Each row is a point. A path goes straight from each point to the next, and from the last back to the first. The post is the endless flat space through its rows: a point in 2 columns, a line in 3, a plane in 4, and so on, so that a path can go around it. Count how often the path circles the post. Going back the other way cancels.
In the rows, zero is written as 128.

Post, one row:
[[121 110]]
Path:
[[124 148]
 [154 122]
 [153 155]
 [ 72 155]
 [ 75  80]
 [128  73]
 [117  67]
 [ 53  68]
 [140  47]
 [203 119]
 [139 128]
 [ 96 140]
 [ 72  86]
 [118  52]
 [193  98]
 [122  81]
 [124  86]
 [180 115]
 [150 146]
 [ 94 147]
 [ 75  87]
 [108  74]
 [145  94]
 [175 169]]
Times around: 3

Post, 5 rows:
[[144 155 129 161 184  95]
 [115 124 128  96  70 128]
 [106 117 147  98 115 147]
 [154 121 122 223 128 126]
 [141 157 146 133  97 145]]
Path (25 x 6):
[[163 192 133 132 135  17]
 [184 173 116  97 162  51]
 [157  72  87 191 131  72]
 [158 151 130 174  63 109]
 [ 94  33  86 212 109  98]
 [127 149 133 110  66 192]
 [166 206 119  69  86  85]
 [109  69 135 133  99 125]
 [ 90  47 131 238  56 151]
 [102 147 131 134 162 152]
 [144 135 122  76 179 149]
 [171 161 164  87 116 106]
 [153 159 108 139 149  38]
 [154 169 114 115 162  73]
 [ 89  61 109 137 133 209]
 [118 174 144 154 111 120]
 [153 207 168 117 123 114]
 [177 132 130 137 107 106]
 [139 127 124 144 163 160]
 [ 93 113 150 106  33 194]
 [126 187 168  83  89 145]
 [170 124 120 179  62 107]
 [118  37 129 129  47 241]
 [111 145  90 118 101 105]
 [127 176 123 141 136  67]]
Times around: 1

Post (11 x 12):
[[126 152 152 106 115 128 113 153 152 143 170  73]
 [128 141  93 105  84 122  93 212 112 116 169 108]
 [ 84  83 110 122  82 112 116  96 112 106  63 110]
 [112 196 117 128 126 171 155 138 225 157 194 154]
 [160 175 149  93 123 147 104 204 141 166 120 125]
 [ 87 160 125 158 117 147 117 108 150  89 141 127]
 [ 87 148 161 100 121 159 190 127 149 128 151 163]
 [ 58 132 167 168 135 119 215 146 189 127  63 199]
 [ 95  51 112 153  97  99  92 115  40 151 127  97]
 [109  78 106 129 137  63 136  85  80 138 103 144]
 [120  89 109 163  85 117 170 122  83 121 110 114]]
Path:
[[110 113  76  80  84 148 103 147 160 107 115 157]
 [ 86 118 157 151 136  97 120  42 101  81 192  84]
 [183 219  59  66  86 103 124 158 172 167 127 113]
 [ 51  99  51 161 103  97 131 143 119 102 105 162]
 [113  94 108  77  81 225 147 133 114 183 170 147]
 [166 117 134 158 144 120 189 169  83 189 207 154]
 [ 55  89 181 219 104  76 182 100 144 105  38 123]
 [ 60  52 218 108 102 105 199  65  42 114  20 197]
 [140 221 132 123 106 174 145 119 126 163 115 148]
 [ 94 168 153 123 139 123 162 103 136  90  65  94]
 [129 185  92  77 138  92  76 143 128 140 172 101]
 [ 79 149 154  82 152  58 154  12 186 124 113 153]
 [ 92 153 102  91 108  98 161 131 208  93 146 171]
 [139 142 123 106  97 101  14 206 137 105 167  67]
 [ 82 184 129 159 121 116 146  95 187  80 193 169]
 [120 110  61 118  89 128 135 112 119 225 169 121]
 [111 117 136 139 138 126 136 138 111 173  84 104]
 [ 85  88 114 156 121 157 159 141 124 100 138 147]
 [ 73 106 152 149 183  87  80  50 166 114  94  99]
 [113  87  37 141  86  83  68 168  58 107 105  98]
 [ 95 196 182 103 111 133 128  87 161 134 113  94]
 [112 147  73  97 128  73  61 117 193 180 150 143]
 [ 55 121 146 137 190  65 146  73 126 170  89 190]
 [ 92 161 100  54 142 211  94 133 112 150 157 164]
 [ 83  84  93 188  81 119 149 125 112  72  94 119]
 [113 164 241 119 158 177 140 128 208 128 113  22]]
Times around: 2
